Every row gives one point. To make a cloud, some directions were put in groups of two or more. Within a group, all points are equally far from the middle, so they leave a hole (a ring in 2 directions, a hollow ball in 3). The other directions are filled evenly. Then the cloud was stretched, turned, moved and blurred a little. Count the holes, and give their numbers of directions, smallest first.

Cloud:
[[ 17  30]
 [ 10 -32]
 [-31 -19]
 [ -4 -18]
 [-50 -17]
 [ 16  15]
 [-54 -24]
 [-29  37]
 [-28  22]
 [-42  34]
 [-26  51]
 [ 10  -9]
 [ 24 -11]
 [-27  22]]
Holes: 0

Cloud:
[[-43 -54  -3   7]
 [-21  -2 -50  30]
 [ 31  69  28  -5]
 [ 24   9 -35  14]
 [ 33  14  22  -2]
 [  6  19   3   3]
 [-32 -36 -18  15]
 [ 18  22  17 -24]
 [-27 -36 -12  34]
 [ -1  19  36 -18]
 [ 33  32  30 -42]
 [ -2  47 -52  30]
 [-30 -16  48  19]
 [-29 -26  42  17]
 [ 57  -9 -50 -15]
 [ 27 -10 -18   4]
 [  3 -33  -3  39]
 [  5  39  14 -54]
 [ 42 -39 -16 -13]
 [  5  30 -23 -30]
 [  9  19  34   8]
 [ 16  13 -11  54]
 [ -9 -18  31 -31]
 [-46  -8  29  -7]
 [-23  21  31  10]
 [  5  -2 -54   1]]
Holes: 0

Cloud, 55 rows:
[[ 26  31  14  30 -20  20]
 [-20 -18 -37  -4  29  -1]
 [-56 -12  -7 -10  22  -6]
 [  5 -18 -47   3 -22 -11]
 [  6  29  52 -25  -1  20]
 [ 33   6   8 -27  18 -59]
 [-30  -8  63  11  -3 -31]
 [-41  55  26 -10 -17  19]
 [-57  10  22 -18  16 -16]
 [  9  14  -5 -33  37 -31]
 [ 43 -24  -6  19 -11 -11]
 [-43  11 -11  43  -3  11]
 [-36  38 -16  31 -26  27]
 [ 18  -2  10 -53  -4 -46]
 [ 12 -16 -17 -45 -32  45]
 [ 22  10  62  38   7 -62]
 [ 33   1  20  41 -32  -3]
 [-21  18  24  46   4 -53]
 [  9  -6  34  55 -25 -26]
 [  1 -38 -24 -11  12  43]
 [  6 -38  11   7   9  38]
 [ 35  21   7  29 -19  16]
 [-22  10  -8  46 -34 -18]
 [-27 -13 -39   2  24  -3]
 [  3 -13  42  24  35  -2]
 [-18  20 -38 -54 -10  45]
 [ 19   3  21 -63 -13  13]
 [ -7  50 -15 -32 -11 -33]
 [  8  23  -1 -58  14  18]
 [-41  56 -14 -19 -18  19]
 [ 46  -3  -3   3 -36   7]
 [-16  21 -55   2 -24  17]
 [  3 -39 -33  -8 -18 -14]
 [ 11  27  30 -21  -9  41]
 [  0   1  -9 -27  42 -26]
 [  2  48  24  27 -53  -7]
 [-12   9  40  45  -7 -59]
 [ 15  31  -7 -42  22 -29]
 [-33  18   3 -58 -26 -13]
 [-29  44 -11 -38  12 -14]
 [-17  13   2   1   3 -65]
 [-18 -14 -42 -13 -49  11]
 [ 43 -24  -1  22  -2 -19]
 [ -1   4 -15 -68 -17  37]
 [ 14 -19  39 -48  20 -14]
 [-21  43 -12 -36  13 -22]
 [ 26   0 -40   1  -5  24]
 [-27  22  -8   2 -65   6]
 [ 38 -25  12  -4  13 -50]
 [ 10  10  39  -4 -49  26]
 [  5  46 -30 -38 -12  -9]
 [-40  28  -4 -43  19 -11]
 [ 13 -46 -19 -12  -7 -21]
 [-28  16 -10   7 -64   6]
 [ 18  28  76  -5 -22 -46]]
Holes: 3 (2, 2, 2)
